Each row is a point. The points of each table are mixes of a few directions, plus a little noise. How many directions does each table use, and how many do they share? Where both have some left over, give the other angles between the two spaces (their principal angles), to ten degrees, smallest first.

First (6 x 2):
[[ 49  -9]
 [ 47  -9]
 [-56  11]
 [-22   4]
 [-67  13]
 [ 50 -10]]
Second (7 x 2):
[[ 15  39]
 [ 11  30]
 [ 21  55]
 [-27 -71]
 [ 14  37]
 [-14 -37]
 [-20 -53]]
Directions: first 1, second 1, shared 0; angles 80

First (4 x 3):
[[-25   8 -36]
 [ 36 -11  52]
 [ 32 -10  47]
 [-45  14 -64]]
Second (4 x 3):
[[-25  61 -32]
 [ -2  44   0]
 [  3 -78  -1]
 [ 24 -26  34]]
Directions: first 1, second 2, shared 1

First (9 x 6):
[[   3   -5  -35   -8    2   -3]
 [ -89   15   31  -96   25 -110]
 [  31   -7  -18   31   -8   37]
 [  37  -10  -33   34   -8   43]
 [  41  -10  -34   38  -10   48]
 [ -50   10   29  -50   13  -59]
 [  16   -7  -33    9   -2   15]
 [  32    0   26   46  -12   45]
 [ -21   12   66   -4    0  -16]]
Second (7 x 6):
[[ 66 -13 -35  67 -17  79]
 [-11   2   6 -12   3 -14]
 [ 35  -7 -19  36  -9  43]
 [-27   5  14 -27   7 -32]
 [-51  10  28 -52  13 -61]
 [-56  11  30 -58  15 -68]
 [ 45  -9 -24  46 -12  54]]
Directions: first 2, second 1, shared 1

First (10 x 8):
[[ -27   66  -11  -32   18   17   -7  -41]
 [ -15   72   48  -56    3   37   19  -45]
 [  48   77  -11  -22   28    4    8  -12]
 [  19  -28  -46   36    9  -27  -16   27]
 [  58  -50   79    3  -31    5   42   39]
 [ -13  -21  -10   12   -4   -6   -8    5]
 [ -73  -55  -45   28   -8  -14  -35   -3]
 [  36   44  -57   10   32  -18  -15    3]
 [ -31   -3  -36   10    7   -8  -21   -8]
 [  -3 -103   90   11  -55    9   32   34]]
Second (7 x 8):
[[ 24  17 -58  -2 -15  13  29  21]
 [ 14   5  71  18  -9  -1 -70  -2]
 [ 14  13  34  12  -8  10 -52   1]
 [ 35 -16 -58  -3 -28 -34  93  38]
 [ 19  40   8  11  -7  44 -77   1]
 [-77 -61   5 -27  46 -46  86 -39]
 [-28   1  -2  -8  21  14  -9 -20]]
Directions: first 3, second 3, shared 0; angles 30, 50, 80

First (9 x 11):
[[-51  62   3  23  -3  -4 -30 -46   3   2  22]
 [-28  -1 -32  -8  -7  13  -2   4   3 -15  30]
 [  3 -58   1   3  22  18  -7  24  41 -14  -2]
 [ 56 -41  76 -27  -8   8   5 -11  -7  -7 -64]
 [ 10 -17  10 -66 -50  27  19 -14 -43 -37 -11]
 [-48  67  25  -2 -26   5 -30 -67 -18 -11   8]
 [ 42  -7 -96  89  81 -65  35 111  32  83  33]
 [-35  21  15 -25 -30  21 -16 -43 -13 -28   7]
 [ 52 -27  -2  11  21 -21  25  42  -1  27 -22]]
Second (11 x 11):
[[-48 -33 -36  -7  -3  34  -2  41  25 -48  -6]
 [ 54  10  13   8 -11 -41  26 -15 -45  58 -18]
 [ 38  41  22  22  -5 -45   8 -40 -37  64   1]
 [ 58  14   9  -3 -30 -46  29 -48 -67  76  10]
 [ -6   2  26  -7  28  22 -24   5  41 -37   7]
 [-92  15 -36  29  14  27 -30  31  48 -50  -4]
 [-51  -8  -5 -28   2  45 -34 -19  42 -59  52]
 [-62 -20 -20  11  30  45 -22  65  65 -77 -27]
 [ 11  -3  48 -15  41  29 -29   6  53 -47   4]
 [ 44   5  -2   6 -24 -40  31 -18 -54  62 -11]
 [ 53 -25 -18 -13 -42 -34  48  -7 -69  58  -9]]
Directions: first 4, second 4, shared 2; angles 40, 60

First (11 x 14):
[[   0   58   66   18  -35  -25  -44   34  -35  -25   30   10   33   82]
 [   0   53   60   16  -32  -23  -40   31  -31  -22   27    9   30   74]
 [   0   61   70   19  -37  -26  -47   36  -36  -26   31   10   35   87]
 [   0  -40  -46  -12   24   17   31  -24   24   17  -21   -7  -23  -57]
 [   0   48   55   15  -29  -21  -37   28  -29  -21   25    8   28   68]
 [   0   27   31    9  -16  -12  -21   16  -16  -12   14    4   16   38]
 [   0  -48  -54  -15   29   21   37  -28   29   20  -25   -8  -27  -68]
 [   0   24   27    7  -14  -10  -18   14  -14  -10   12    4   14   34]
 [   0  -53  -60  -16   32   23   40  -32   32   23  -27   -9  -30  -75]
 [   0  -57  -64  -17   34   24   43  -34   34   24  -29   -9  -32  -80]
 [   0  -73  -83  -22   44   31   56  -43   44   31  -37  -12  -42 -104]]
Second (10 x 14):
[[ -15  -28  -55   19   18   13   27   17   71   14   33  -11   13  -29]
 [  17   21   50   -5   31    1  -21   -4  -17   -1  -42   28   15   43]
 [ -28  -35   57  -28   52  110  -12  -28  -57   28  -25   29   -9  -60]
 [  84  -51   53   14   37  -65  -42   24   13    9  -10   24   52   35]
 [  20   34  -25   -2   31  -38   19  -14   43   -5  -68   13   -4   46]
 [ -23  -19  -46   18   44   36   28   15   79   18   15    3   19  -20]
 [   5  -23  -46   14   20  -10   21   12   63   10   10   -6   12  -13]
 [ -19    6  -43   -9  -68  -19   18  -12  -28  -15   31  -38  -41  -33]
 [ -35   44   14  -23 -113   -7  -10  -20 -115  -33   36  -38  -58  -16]
 [  -7   51   43    2  -52  -21  -29   12  -55  -25   19   -4    1   49]]
Directions: first 1, second 5, shared 1

First (11 x 18):
[[  18  -21   -9   74   26   63  -33  -25  -26  -53  -18   -8 -101  -29
     8   24  -66   20]
 [  -7   61  -30  -43  -14  -58   12   -5   12   10   11   22   35   19
    -8  -15   11  -30]
 [  20  -29   54   11  -27  -17  -15   43   17  -68  -11  -52   77   80
     0  -69  -38   29]
 [ -10   44  -28  -40   -8  -43   18   -4    8   28   12   23   24    2
    -7    1   25  -27]
 [   4   -4  -21   32   21   36  -12  -24  -17   -7   -6   10  -74  -36
     5   31  -21    3]
 [  20  -59   55   46   -5   33  -24   26    2  -63  -16  -48   16   40
     6  -35  -46   41]
 [  18   55  -18   16  -14  -43  -26   -5    2  -86   -5  -11   11   60
    -4  -52  -75    0]
 [ -23  -29    8  -40    6   13   33    5    4   93   12   21   15  -46
     0   43   83  -11]
 [ -15  -40   27  -26   -2   13   23   17    6   64    6   -1   32  -21
     1   19   64    2]
 [  -3  -88   57    8    4   53   12   27    0   38   -6  -25   18  -19
     8   16   43   28]
 [ -18  108  -97  -38   13  -48   14  -53   -8   42   17   70  -57  -46
    -8   41   14  -59]]
Second (9 x 18):
[[  27   27  -12   -4   29    1  -37  -20   -4   26   -7   13  -85  -56
   -36   13  -30   -9]
 [   5   41    7  -46  -26  -70    3   22   22  -11    6   -7   77   54
   -16  -54   -1  -12]
 [ -33   -2  -53   24   19   47   29  -41  -25   34    9   40  -64  -58
    31   77   36  -17]
 [   5   41  -33   43  -11  -15  -15  -17   -9  -98   -6   -5   -8   52
    17  -27  -71    2]
 [  28  -14    6   83    7   37  -45   -9  -17 -114  -22  -34  -54   32
    10  -25 -102   33]
 [ -47  -32   15  -42  -32  -14   66   28   14   46   20    5  119   34
    34    6   98   -8]
 [ -19  -50   20    9   -5   33   24   13   -2   15    3   -8   28    0
    23   17   39   12]
 [  32   26   25  -65   13  -43  -29   14   22   74   -1    4  -12  -40
   -61  -20   10  -13]
 [   0  -38   25   -1    6   24    3   11    1   28   -2   -8   -1  -19
    -2   11   22   11]]
Directions: first 3, second 4, shared 3

First (10 x 24):
[[ -52   -3  -11   26   24  -13  -58   -9    8  -10   21  -35    2  -10
    50    0    9  -16  -21    5   -4   34   17   12]
 [  -4  -24  -12   25   17   -5  -21   18  -17  -22   30   -5   -3    7
    24   33   -2   -3  -25   28   -5   32   32    9]
 [  78   60   40  -88  -67   27  121  -29   26   64  -93   57    4   -1
  -117  -73   -5   29   82  -70   16 -112  -94  -36]
 [ -26  -36   -7   16    8    4  -28    7    3  -25   12  -16    2   -2
    17   18  -17  -18  -26   23    4    7   35   10]
 [  28  -39  -14   29   15   -4    1   39  -36  -32   42   14   -8   19
    12   60   -6    6  -30   47   -8   39   45    8]
 [ -34   14  -16   36   36  -24  -55    1  -12   -6   40  -26   -4   -2
    62   12   27   -1  -19    8  -15   61   11   11]
 [ -10   -9    8  -16  -15   12    6  -11   19    2  -24   -3    5   -7
   -19  -17  -16  -11    5   -8   10  -33   -3   -2]
 [  46   54   20  -45  -30    5   64  -18    8   45  -44   32    0    0
   -53  -44   14   25   51  -46    2  -46  -64  -21]
 [ -19   35   -4    9   17  -17  -25  -13    1   15   10  -15   -2   -6
    31  -16   27    5    7  -18   -9   27  -20    1]
 [  -7  -52   -4    8   -4   13   -6   15    0  -31    5   -2    3    4
    -6   27  -31  -17  -26   32    9   -9   42    7]]
Second (11 x 24):
[[  33  -29   19  -15  -33   17   13  -11   24   -1   -7   21   27   17
   -47  -10    0   -9    6  -46  -31  -26   12  -48]
 [  50  -89  -18   -5   -8    9   -2   -3  -42  -36   20    6   -7  -33
   -40   57    7  -19  -43   12  -25    3   19  -29]
 [  10  -80  -54   15  -17   10  -21    4  -55  -53   26   -8  -18  -29
   -46   89   21    8  -73   22   18   10   26  -11]
 [ -31   89   20    6   27  -23   -7   -4   26   43   -4   -8    3   16
    59  -57   12   13   45  -16   -2   24  -33   20]
 [  49   20   29   -7   36  -24   -6  -21   -5   34   21    5    8  -16
    41  -37   31  -20   36  -32  -74   43  -34  -29]
 [   4  -19   43  -31  -27   33   52   14   51    4  -49   22   19   26
   -32  -38  -77  -23   32   17   20  -76   25    9]
 [-111  103   -4   15  -13    5    7   24   55   18  -42  -15   -3   52
    27  -41  -34   42   25   20   99  -35    2   69]
 [  63  -76   13  -19    8    8   18   -2  -26  -16    7   12   -3  -32
   -17   21  -19  -38   -8   21  -40   -5   10  -19]
 [ -19  -20  -48   24   -4   -4  -29    3  -39  -29   24  -15  -18  -16
   -11   59   31   22  -51   13   26   24    8    5]
 [ -15   52    5    8   29  -21  -11   -4    1   24    7   -9   -6   -2
    47  -25   15    6   23   -1   -7   30  -25   16]
 [ -34   47   -5   11    3   -8   -9    1   13   13   -2   -7    0   14
    20  -16   11   19    9   -9   19   10  -10   14]]
Directions: first 3, second 4, shared 1; angles 40, 70
